Rows are points. The window is the flat piece filled in between its corners: a triangle in 3 columns, a solid with four corners in 4, and so on. A path goes straight from each point to the next, and from the last back to the first. List the points from which the path goes on through the window.
In the rows, 128 means zero.

Window, 3 rows:
[[203 141 106]
 [214 143 144]
 [ 80 109 148]]
Path:
(1): [ 94  63 113]
(2): [105 146 162]
(3): [144 160 179]
(4): [240  93  84]
(5): [198 112  93]
(6): [172 169 147]
(7): [136 184 160]
(8): [119  88 147]
(9): [208  89  89]
(10): [143 175 158]
(11): [203 178 142]
(12): [166  90 143]
Through the window after points: 1, 3, 5, 9, 11

Window (6 x 6):
[[ 45 192  69  97 123 145]
 [100  74 172 166  99 118]
 [ 28  96 180  76 193 121]
 [184 101 106  88 158 191]
 [105 163  86  58 149  97]
 [ 87 166 128 200 133 163]]
Path:
(1): [135 182 141 111 108 212]
(2): [ 75 137  66 157 144 100]
(3): [ 33 100 126 116 223 165]
(4): [115 145 124  58 138 133]
(5): [ 74 152 144  79 131 145]
(6): [ 71 112  54 121 146  98]
(7): [ 55 143  79 128 126 143]
(8): [ 71 213 108  74 138 149]
Through the window after points: 7

Window:
[[172 141  84  97  20 171 178  77]
 [ 95 134 121 201 224 179 122 163]
 [149  99 108  88   7 180 117 134]
 [ 61  37  49  83 160 151 115 154]
 [ 53  59 150 132 205 155 134 123]
 [124 133 145 153 141  50 130 137]
 [ 76 143 153 121 119  68 189 176]
 [155 167 138  70 121 141 132 137]]
Path:
(1): [149 126 131 111 180 140 153 140]
(2): [129  97 142 118 124  97 173 194]
(3): [137 189 121  86 144 181  96  90]
(4): [ 63 184  42  57  96 153 140  57]
(5): [ 83  63 179 151 181 117 154 171]
(6): [147  94 123 138 136 148 165 145]
(7): [ 53 194  97 147 131 173 111 105]
(8): [ 49 142 103 170 133 175  88 165]
Through the window after points: 2, 4, 6, 8

Window:
[[116  96 183 137 156   7 136 167 156 129 116]
 [ 72 149 127 119 130  91  57  91 115 146 141]
 [143 106 178 116  95 137 147 142 145 114  97]
 [122  91  59  71 128 110 186 201 114 128 159]
 [126 149 149  81 202 119 198 132 154 163 160]
 [ 90  44  86 105 137 138 201 105  87  86 127]
 [108 165  80 107  20  68 189 133 170 161  81]
 [142  68  87 123 110 124 126 127 168 106  65]
 [121 137 172 170 151  74  72 151 107  84  42]
 [147  82 104 123 131  82 187 104  67 152 148]
 [ 57 102  73 183 120 234 135  60  92 172 154]]
Path:
(1): [ 85  59 101  93 137 114 145 147 157 157  81]
(2): [147 104 117 147 113 105 133 119 139 100 105]
(3): [152 150 104 100 131 146 181 109 173  70 177]
(4): [ 98 103 143 126 142 114 127 135 105 167  82]
(5): [ 57  78 117 127 119 162  93 109  88 218 129]
(6): [126 140  65 143 129 154 217  86 151  82 169]
(7): [171 140 114  99  85  86 165 122 122 116 230]
(8): [ 53  63  96 134 151 126 173 127 116 173  32]
Through the window after points: 1

Window, 14 rows:
[[204 146 127  86 127 187 136  56 106 188  95 132 107 110]
 [106 139 201 159  63 171  98 176 105 185 117  93 151 129]
 [109 147 103 170  60 135 114 144 111 135 128  44  88  86]
 [ 40 117 193 142 177 189 114 148 189 103 145 116 153  88]
 [115 138 128  76 113 109 159 154 134  63 174  98 150 101]
 [146  93 175 135 167 139 151 204 128 175  67 134 148 163]
 [113 179   7  79  52 154  44 146 146 126 192 106 216 115]
 [105  35  94 134 174 108 124  72  84 123 174 109  61 155]
 [165 229 119 148 106 187 130 144 141 108 173 131 108 159]
 [ 96  96 123 144  94 139 150 143 187 133 167 139 101  85]
 [130 172 183 137 143 135  97 126 150  16 112 169 171 137]
 [118  96 118 112 109 177 137 115 145  51 161  83 132 133]
 [117 112  93  93 135 188 128 139  99 143 119 180 136 100]
 [ 28 127 128 119 104  96 108 123 116 146  41 168 192 176]]
Path:
(1): [114 123 112  67 127 161  67 143 128 128  99 124 104 124]
(2): [108 146 149  98 150 165 120 159 170 118 138 136  67 129]
(3): [101  99 139 148 116 164 128 135 119 117 124 104 187 112]
(4): [ 83 177  87 186 121 148 136  92 151 110 163 125 202 108]
(5): [108  97 182 115 140 167 129 156 137 120 116 118  94 116]
(6): [ 64 120 162  53 144 117  68 163 127 119  82 133 119 140]
(7): [ 84 136 101 177  88 133 153 105 121 139  90 164 204 156]
(8): [135 150 131 156 154 141 153  82 124 115 198  91 201  71]
(9): [106 126 123  98  85 155  97 144 131 117  92 140  85 147]
(10): [111 139 158  83 112 168  57 197 161 106 101 166  97 162]
(11): [136 122 144 166 148 134 211  64  95 102 143 100 172  81]
(12): [116 159 126 148 121 174 159 151 135 107 165 130 143 117]
(13): [138 158 145  90 107 147  27 107 163 118 108  99  80 162]
(14): [ 57 135 140  88 161 180  78 143 202  76 119 153 119 119]
(15): [ 97 113 171 184 101 129 163 133  92 172 130  97 186 114]
(16): [106 125 112 175 105 164 186 136 122 133 168 152 168  91]
Through the window after points: 2, 6, 12, 14, 16
